Each row of a before or after table is a point. The points were changed in one or more steps. Then noise was added and the rows were shuffled. The steps act on how far a point lies along the listed directions, d1 being the first. What was done? A step turns or swaps two directions, mirrors them in a line or flattens them onto one, adds a multiple of one to another, or multiplies one. Angles are multiples of 10 degrees, from the lower direction toward the higher: turns from -170 to 170, lines from 10 to 170 but not 90. Use the fewest steps. Two steps may share a direction if one is a turn and the other turns, adds or multiplies; they go together, in the order done. Otherwise the lowest direction goes first.

Directions:
(1): [-3 39 43]
(2): [-18 -41  36]
(3): [-54  11 -15]
Before:
[[ -9 -31   7]
 [ 25 -17  24]
 [ 18 -24  -7]
 [ 12 -18 -21]
 [ -7 -10 -19]
 [ 17  -7  41]
 [ 13 -14   3]
 [  7  -7 -21]
 [ 10 -32  38]
 [ 31 -45  20]
 [-20 -16   3]
 [  6  -6  -9]
 [  8   9 -14]]
After (13 x 3):
[[ -9 -34   2]
 [  4 -12  -7]
 [  7   5 -14]
 [ 10 -94  58]
 [  7 -35 -18]
 [-14  -1 -13]
 [  6 -15 -25]
 [ -2  -4 -33]
 [  9 -50   6]
 [  6 -33  15]
 [ 10 -48  57]
 [ -1 -59  61]
 [  5 -33  74]]
Steps: multiply d1 by 1.3; add -1.5 times d3 to d2

Directions:
(1): [-32  52 -25  -1]
(2): [ 44  36  21 -28]
(3): [ 18 -15 -54 -31]
(4): [ 34  11 -22  52]
Before, 10 rows:
[[-17 -27 -79 -11]
 [-21 -65 -69   6]
 [-22   2 -27  14]
 [  4   0 -59  -7]
 [ -3  39   4  14]
 [ -2 -28  39  -3]
 [ 13 -47   7 -58]
 [ 23  33   5  17]
 [  2 -39 -35 -12]
 [-12 -47  51 -78]]
After, 10 rows:
[[  9 -35 -58 -41]
 [  8  -5 -48  -8]
 [  6 -22   1 -19]
 [-21  44 -57  -4]
 [ -1 -18  33  -7]
 [ 18 -15 -70 -15]
 [ -8  40   1  24]
 [ 12 -20  25   8]
 [ 16 -38 -36 -26]
 [-52  82 -40  -4]]
Steps: mirror d1 and d4 in the line at 120 degrees; flatten d2 and d3 onto the line at 100 degrees

Directions:
(1): [ 15 -28   0  26  13  50   0 -67]
(2): [ 18 -48 -27  29  -1  14 -48  46]
(3): [ 33  -2  66  -4 -28 -22 -44 -15]
(4): [-41  -2  35  47  56 -22  -8   4]
Before:
[[ -5 -19 -32  26  19  31   9 -14]
 [  5 -36 -19  35  -3  52 -21 -15]
 [  1   2 -24   2  18  13  12  19]
 [  5 -24 -58  14  -7  26  -8  11]
 [ 12  50  95 -54 -43 -44  14 -80]
 [ -6 -14 -13  10  -1  12  -9  19]
 [  6   8 -19   9  31  11  23   0]
 [ -8   1 -42 -30 -27  20  13  -2]
 [  6 -32 -37  21  -4   9   2  32]
 [ -2 -23 -15  11   4  30  -9  22]]
After (10 x 8):
[[ 10   5  46   7  -8 -25 -25   0]
 [ 40 -29 -82 -39 -49  79  35 -68]
 [-15 -10  24  30  13 -32  -6  30]
 [-16  -3  36  14  14  -3 -13  17]
 [ -8  -7  25  29   5 -33 -41  26]
 [ 26  18  21 -11   1 -19  -2  13]
 [ -1 -19 -10  -5 -24  -8 -39  37]
 [  5  13  16  -4   8 -17  -7  27]
 [ -6 -10  57  35   2  -3 -40 -13]
 [-19   1  17  12   8  -8  -6  13]]
Steps: mirror d1 and d3 in the line at 30 degrees; turn d2 and d4 by 80 degrees

Directions:
(1): [ 24 -38 -47 -72   1 -11  10 -18  -2]
(2): [-25  29  16 -50 -50  32  10  45  -5]
(3): [-73  -9  26 -25  20 -16 -21 -38 -27]
(4): [-14  16 -52  27 -19   6  26  -8 -70]
(5): [-38  -8 -23   3  53  34  51  22  28]
(6): [-40 -50 -32  27 -46 -16 -20  20  31]
Before, 14 rows:
[[-21   2  17  35 -28   0 -23  11  20]
 [-29 -32   4  -8  -2 -14 -27 -18  13]
 [-25  -8   2  17  39  16  30 -10   9]
 [ 45  21 -27   9   2 -20  19 -21 -25]
 [ 23  27  -9   7 -11  -5   1  -7 -40]
 [-18 -15  19 -17   6 -22 -24  -3  12]
 [  8  16  33  31 -49 -12 -27  20  29]
 [ -2  -2  -3  -7  31  -3  15 -18   9]
 [-29 -14  -9 -25  -2   1  22  -7  -6]
 [ 17   2 -22  10  -7 -15   6  -8 -39]
 [-37 -48   5  -6  19  -6  -3 -41  25]
 [-32 -43  12  -5   6  -1  -9   2  14]
 [ 12   7 -17   5  20 -20   2 -31 -41]
 [-18   0  28   4  -1 -22 -20   3  -7]]
After, 14 rows:
[[  4 -11  -4  28 -48 -35 -34 -21  -8]
 [-34   4   5   6  54  31  36  34  49]
 [ 23   4  -1 -44  42  13  21 -16   4]
 [-28  10  -2  38  40   6  33  19  47]
 [ -1  14  30   9 -56 -19 -23  -3 -21]
 [ 23  -8  13  -8 -20 -14 -19 -24 -48]
 [  0  14  -1  -6  29  10  13 -24 -27]
 [-11  -4  -8 -22  51   4  32   6   0]
 [ 22  -8   5  18 -30 -23 -24 -57 -43]
 [  6  11 -26 -57  90  38  82  -3  21]
 [ 37 -36  19  17 -98 -67 -86 -42 -16]
 [ -8   6 -19  -9  29  -2  20  -3 -26]
 [-18   8  24  20  49  17  28  26  31]
 [-28  -1   5  29  40   4  12  13  33]]
Steps: turn d1 and d4 by 140 degrees; add -0.3 times d1 to d2; multiply d3 by 0.4; multiply d5 by 3; turn d5 and d6 by 160 degrees

Directions:
(1): [-10 -40   1  33  65  27 -25 -49 -35  25  19  19]
(2): [ -8 -20  52   5  37 -43  -4  -4  50   5 -64  13]
Before:
[[  2 -10  20  -5  19 -22  11   3  23 -10 -28   4]
 [ 21  26 -70  -1 -55  59   5   8 -54 -15  71  -6]
 [ -2 -23  13  19  46  -1 -23 -26  10  19 -18  17]
 [ 22  21 -22 -14 -37  -2  13  15 -16  -3  27 -19]
 [ 14  11  28  -7  -6 -22   4  16  27  10 -17  14]
 [ -8  -7  21   4  12 -10   1   1  23 -15 -24   6]
 [  8  -2 -19   9 -31  16   9  18  -7 -25  11  -5]
 [  8  19  12 -24 -12  -4   9   7  20 -24 -12 -17]
 [ -1  17  24 -23 -15 -29  10  12  39 -18 -36  -3]
 [-13  -2  23  -8  13 -30   7  10  26  -2 -37   8]
 [  0 -37  22  14  50 -16 -23 -11   5  19 -33   5]
 [ -7 -21  -3  12  31  12 -10 -27 -10  18  -3  -4]
 [ 17  16 -46 -18 -52  18  14  26 -29 -16  41 -27]]
After, 13 rows:
[[  7  17   9 -23  -9  -3   9   5  17 -22 -13 -17]
 [  0 -49  23  21  66  -9 -27 -24  -5  26 -26  10]
 [-15 -11  26  -1  28 -20  -1  -6  19   4 -33  14]
 [-12 -13  24  12  24  -5  -3  -8  19 -12 -20  10]
 [ -2   9  26 -14   1 -22   5   1  33 -12 -32   0]
 [ -4 -20  21   3  33 -14   6  -7  17  -7 -25   8]
 [ 26  48 -71 -23 -96  42  22  38 -32 -31  59 -17]
 [ 21  32 -46 -30 -77   8  24  44 -13 -28  35 -34]
 [ 27  25 -22 -21 -51 -10  19  29  -7  -8  20 -23]
 [ 11   7 -18   6 -42  12  10  26  -1 -29  10  -9]
 [ 13   3  26  -3   6 -19   1   7  23  14 -16  18]
 [ -6 -22   0  14  32  14 -10 -30 -11  15  -3  -3]
 [ -6 -32  13  28  56   6 -25 -36   1  24 -15  19]]
Steps: add 0.5 times d2 to d1

Directions:
(1): [-26  28 -11 -28  56   1 -37  -4  -6 -42 -25 -22 -61  44]
(2): [ -7 -49 -51  34  50  -2 -41   4 -12 -37  11   1  33 -48]
(3): [-17  16 -35 -73 -40   0  -1 -37 -19 -23 -34 -27  38 -32]
(4): [-47 -50 -25  11  -4  11  42 -34 -46  39 -17   5 -54  -9]
(5): [-42  -6   1 -19  39 -36  23   9  -9  14 -23  53  62  50]
Before:
[[ 58  11  42   8  17 -20 -33  19  17  -6  22  15 -14  15]
 [-12 -13 -11 -24 -22   0  37 -15 -19  15   3  13  11   9]
 [ 17  -5 -16  22  62  23 -48  17  28   5  26 -44 -95   3]
 [ 47  -8  16  43 -39  34   8  -3 -11  14  30 -39 -12 -32]
 [  4 -17   9  22  87   5 -87  37  23 -51  27 -22 -41  35]
 [ -8  20   4 -15 -26  15   3 -19  -4  13  -8 -53 -92  22]
 [  3  80   3 -86  -5   0  -9  -4  16 -34 -22   1  60  30]
 [ 21  10  44  44 -48  19  55   8   9  52  18  -2 -37  12]
 [  2  20  19  40 -22 -11  19  22  21  27  35   0  12  -2]
 [  0  41  33 -66 -12   1  20  16  30  -8 -25  -5  76  59]]
After:
[[-23  25  13 -62  -6  22  22  -9   5  -9 -37 -30  -7  53]
 [ 25 -47   4  54  33  32 -67  18  13 -24  49 -45 -72 -25]
 [-28  18  12  26   8 -24  22  17   7  26  17  13  11  30]
 [  3  22  49  26 -13  -5  52  21  14  46   5  25   2  48]
 [ 22 -20  20  35 -24   5  36   8 -16  37  20  11  57  -3]
 [ -8  49 -14 -67 -28  24  10 -30  -8 -13 -20 -20  -7  -1]
 [ 52 -25  -5  49   9  29 -24  18  38  36  52 -37 -56 -44]
 [ 37 -12  31  13  16 -16 -10   2  -4  14  14  20 -37  10]
 [ -7   7  -7 -35  -4  -5  16  -8 -10  -4   0   9  11  24]
 [ 34  15  23   5 -74  13  15  -5  16  34  19 -44 -31 -15]]
Steps: turn d1 and d5 by -70 degrees; add -0.3 times d3 to d1; multiply d4 by 0

Directions:
(1): [ 25 -42  23  46   6  69  11   1 -22 -50 -26   6  30  61  13  25  17 -44
 -27   0]
(2): [-38 -51  29 -12 -68   8 -22 -28  26   0  14  25 -36  -9  31  -4  41   5
 -17  71]
(3): [ 30  27   1  47  -3 -13 -23   4 -14 -25   8  23  43 -32 -24 -70 -12 -36
  31  73]
(4): [ 46  -4  -6  -6  42 -38 -41 -59   6 -35 -48 -17 -54  14 -38 -18  38  11
 -32   5]
(5): [  7  -9 -30 -13  -3  47 -38  59  -7  56 -58  41 -21 -35 -48  15  20 -26
 -12   5]
Before:
[[ 63  37 -13  51  35   8 -18  14 -39 -30 -38  24  74 -12 -38 -55  -6 -75
   39  51]
 [ -4 -16   3 -17  44  13   9  -7   8 -12 -13 -21  -9  29  13  47   8  18
  -22 -39]
 [-33  30 -13  -9 -31 -87 -30 -12  22  56  14  23 -18 -48 -14 -56  -3  17
   36  31]
 [ 40  26  -2  11  50 -24  -5 -32 -13 -48 -40 -24  14  33 -11  10  -1  -2
  -15 -61]
 [ 16 -11  -8   3  47  12  12  -8   4 -20 -31 -27  18  10 -16  35   0  -7
  -18 -31]
 [ -3 -29  21   4 -26  29   9 -38  -2 -27  14 -29 -18  17  11   9  28   1
  -38  12]
 [ -3   0 -13 -50 -24 -51 -21 -49  27   9   1 -19 -70 -32 -16   8  24  46
  -22  14]
 [ -8   1  10   1  14 -58  19 -40  19 -31  14 -42  -1  24   3  -5   1  21
   -1  -7]]
After:
[[  3  -6 -15   7  30  30  20  24  -1   2 -20 -12  41  -5 -14  36 -15 -16
   -4 -30]
 [-33  19   0 -16 -58 -26  26  -2  11  16  63  -9  15 -40  26  -2 -30  22
   26  24]
 [-21  -4  19  24  -6 -18  43 -11   8 -28  31 -32  41  34  24   6 -18  -1
   10  -6]
 [ -7  20   2  14   7  27  28  34 -18  -6  -2  -1  63  21  21  39 -36 -18
   11 -71]
 [-48  22   6 -11 -36 -94 -10 -40  28  31  43   6 -16 -19  21 -42  -4  35
   33  17]
 [ -2 -21  19  21 -33  50  15  -4 -14 -17  17 -13  12   0   3   0  13 -17
  -18  24]
 [  4  -7  -7  -8   1  30   0  18 -13  19 -38  19  14   1  -3  20  15 -33
    9  -1]
 [ -1  -1  -2   7  41  26  13  27  -4  -3  -3  -4  26  11   5  25 -12  -5
    0 -21]]
Steps: turn d1 and d5 by 30 degrees; flatten d2 and d3 onto the line at 20 degrees; multiply d4 by -1
